Every row gives one point. The window is the flat piece filled in between its corners: a triangle in 3 columns, a solid with four corners in 4, and so on. A path goes straight from each point to the next, and from the last back to the first. List the points from which the path goes on through the window.

Window (4 x 4):
8 -3 -17 9
-46 -1 12 -15
33 -38 38 -1
75 43 4 18
Path:
(1): 3 25 -41 -22
(2): 33 -33 24 -26
(3): 21 -29 48 43
(4): -23 -28 29 3
(5): -12 -30 14 -34
(6): -25 -9 -2 -61
(7): -36 5 27 39
(8): 30 -10 40 47
(9): 50 -7 0 -40
(10): 50 -25 21 -34
(11): 20 -21 34 35
(12): 18 3 21 54
(13): 43 8 6 -7
(14): -3 -39 20 -25
(15): -14 -31 31 5
(16): -15 31 -24 50
Through the window after points: 2, 6, 8, 10, 12

Window (8 x 8):
-45 -48 2 -10 -61 -28 9 3
-4 -58 17 25 -18 18 5 10
-62 3 -43 -24 -8 -3 -64 -10
10 -30 -34 -34 -16 -16 -19 -9
-1 -3 61 -19 55 14 -10 20
14 28 -52 -71 -41 36 6 -12
33 50 51 12 54 3 -54 10
26 -21 38 -28 -14 23 -35 0
Path:
(1): 14 -7 17 -20 -5 9 -36 19
(2): 16 2 37 -14 32 9 -29 59
(3): -3 12 51 -9 45 10 -16 -32
(4): -26 -28 -14 -34 -31 11 -1 -68
(5): -25 -31 -31 -25 -25 -3 -30 60
(6): 13 11 -39 -39 -38 21 -22 54
(7): -31 -1 -20 -46 -20 8 -1 -62
(8): -23 -8 1 -12 -7 -5 -13 -24
(9): -9 -12 -16 -23 -8 3 -28 72
(10): 19 -5 -1 -28 1 16 -34 56
(11): 1 -5 26 -20 5 25 -21 -52
(12): 22 -20 25 -24 8 8 -14 -60
Through the window after points: 2, 6, 12

Window (9 x 9):
-29 -13 -50 18 34 -4 -23 20 -39
-23 -10 -70 7 26 45 53 -88 -22
-34 42 13 -39 -4 -40 42 12 10
-19 58 -8 31 39 -4 14 4 -7
56 -12 15 30 -47 -21 10 7 3
10 4 -38 24 39 31 -60 33 -5
20 -54 18 -8 67 -27 -18 -20 18
-31 2 23 38 48 51 19 -37 7
1 -31 3 4 24 -35 -45 -26 15
Path:
(1): 2 -7 -10 -1 40 16 -41 -16 -33
(2): 0 -37 -43 74 26 -4 0 -9 37
(3): -48 22 -20 7 22 -20 27 3 51
(4): 7 32 19 -11 16 -9 7 1 -42
(5): 14 44 46 -17 36 29 -27 0 -33
(6): -24 -27 -42 40 8 -10 24 -6 33
(7): -23 -3 -34 5 2 -24 18 24 58
(8): -10 26 11 -15 25 -8 -6 -3 -31
Through the window after points: 3, 5, 7

Window (11 x 11):
11 -11 2 63 -29 15 -20 13 -19 -31 9
29 6 -33 21 -10 32 -4 -20 -35 7 -15
15 -52 -16 8 14 18 -39 53 13 -15 -1
10 -43 0 32 -22 21 24 -11 -49 86 -6
81 -18 19 2 -13 -4 42 -20 135 -2 -57
-51 14 23 -32 -42 51 -19 -15 -13 11 -1
-9 -3 -6 8 -15 26 83 44 -30 34 3
-83 -50 7 10 63 -68 -23 3 11 -72 28
20 -5 56 -37 17 29 -76 31 -34 -21 2
45 -45 2 21 -30 54 20 -46 -21 -41 -10
4 -17 -14 -16 -32 -44 1 40 22 -35 13
Path:
(1): 2 -19 27 -11 -7 5 -28 28 -10 -19 -26
(2): -7 -7 10 2 -32 14 0 0 -18 -6 -32
(3): 0 9 5 -5 -12 28 12 -27 -5 15 37
(4): 19 -11 -11 10 -5 26 11 3 -9 24 34
(5): -7 -40 1 32 -25 10 14 19 -43 2 -82
(6): -5 -19 6 -13 -32 0 1 21 11 -11 -55
(7): 9 -3 6 -3 -13 8 2 -11 28 -3 52
(8): -15 9 14 -6 -21 53 -6 -28 9 9 77
(9): -27 -19 13 -19 -35 22 -14 12 -27 -9 -79
(10): -3 -29 6 25 -11 10 -13 22 -11 -19 -25
(11): 34 -15 -21 28 4 7 -17 3 27 -16 67
(12): 20 2 7 -24 3 18 -23 6 0 -10 64
Through the window after points: 4, 6, 8, 10, 12
